Each row of a before or after table is a point. The points were changed in one or more steps. Then noise was added and the rows were shuffled. The steps act on columns, c1 being the first. Name the steps. A step turns or swaps two columns, mirrors them in a line or flattens them onto one, adds a multiple of one to another, or multiplies or shifts one. Angles are multiples of 10 degrees, from the lower column toward the higher: turns from -170 to 170, lines from 10 to 170 but not 90. Use the fewest steps. Two steps may share a column if one is a turn and the other turns, adds or multiplies; they go together, in the order done. Otherwise the lowest column goes first.

Before:
[[ 0.55 -0.33]
 [-0.11 -0.69]
 [ 0.17  0.12]
 [ 0.36 -0.40]
 [ 0.37  0.81]
 [ 0.09 -0.10]
 [-0.33 -0.29]
 [-0.41 -0.75]]
After (8 x 2):
[[-0.30 -0.35]
 [-0.69 -0.14]
 [ 0.09  0.19]
 [ 0.85  0.39]
 [-0.09  0.10]
 [-0.31  0.54]
 [-0.76 -0.40]
 [-0.40  0.34]]
Steps: swap c1 and c2

Before:
[[ 0.17 -0.70 -0.04  0.91]
 [ 0.46 -0.32 -0.14  0.60]
 [ 0.51 -0.05  0.18  0.88]
 [ 0.32 -0.08 -0.19  0.62]
 [-0.62 -0.04  0.68 -0.29]
 [ 0.40 -0.58 -0.15  0.88]
 [-0.18 -0.03  0.12 -0.71]
 [ 0.34 -0.62  0.29  0.63]
 [ 0.44 -1.76  0.56  0.35]
 [ 0.29 -0.32 -0.29  0.35]
 [ 0.13 -0.16  0.35 -0.11]
 [ 0.15 -0.09  0.01  0.24]]
After, 12 rows:
[[-0.30 -0.33  0.31  0.64]
 [ 0.04 -0.03 -0.21 -0.72]
 [-0.33 -0.58  0.25  0.94]
 [-0.55  0.07  0.16  0.92]
 [-0.41 -0.02 -0.17 -0.06]
 [-1.03 -1.42 -0.55  0.31]
 [ 0.01  0.23 -0.87 -0.28]
 [-0.15 -0.17  0.35  0.65]
 [-0.11 -0.42  0.33  0.33]
 [-0.22 -0.67 -0.01  0.92]
 [-0.08 -0.08  0.06  0.26]
 [-0.53 -0.49 -0.10  0.60]]
Steps: turn c2 and c3 by -20 degrees; turn c1 and c3 by 140 degrees

Before, 14 rows:
[[ 0.06  0.81 -0.41 -0.09  0.56 -0.04]
 [ 0.16 -1.02 -0.69  0.22  0.09 -0.30]
 [ 0.09 -0.85 -0.06 -0.40 -0.02 -0.78]
 [ 0.25 -0.44 -0.16 -0.09  0.56 -0.92]
 [ 0.12 -0.41 -0.45 -0.03  0.57 -0.08]
 [ 0.10  0.74 -0.13  0.28 -0.48 -0.28]
 [-0.23  0.35 -0.09  0.16  0.11  0.03]
 [ 0.04  0.69 -0.68  0.03  0.45  0.07]
 [ 0.74  0.83  0.13  0.12  0.38  0.04]
 [ 0.36 -0.90 -0.21  0.39 -0.09 -0.61]
 [ 0.25  0.59 -0.47  0.14 -0.30  0.28]
 [-0.09  0.80 -0.22 -0.23  0.18 -0.48]
 [ 0.13  1.22 -0.42  0.31  0.40 -0.37]
 [ 0.19  0.31  0.22  0.70  0.67  0.22]]
After, 14 rows:
[[-0.09 -0.03  0.25 -0.12 -0.05 -0.30]
 [-0.11  0.44  0.31 -0.48  0.78 -0.37]
 [ 0.09  0.31 -0.25 -0.19  0.51 -0.51]
 [-0.27  0.15 -0.07 -0.15  0.19 -0.96]
 [ 0.01  0.37  0.03 -0.72  0.71  0.11]
 [-0.15 -0.19  0.20 -0.68 -0.33 -0.28]
 [-0.13  0.11 -0.01 -0.45  0.28 -0.03]
 [-0.73  0.37  0.13  0.17  0.70  0.07]
 [-0.09  0.46 -0.07 -0.32  0.78 -0.01]
 [-0.22  0.38  0.67  0.26  0.64  0.24]
 [-0.30 -0.28  0.39 -0.20 -0.46 -0.61]
 [-0.17  0.04  0.11 -0.45  0.05  0.31]
 [ 0.25  0.13  0.17 -0.10  0.26  0.01]
 [-0.11 -0.21 -0.41 -0.03 -0.39 -0.83]]
Steps: multiply c1 by -1; flatten c2 and c5 onto the line at 60 degrees; swap c3 and c4
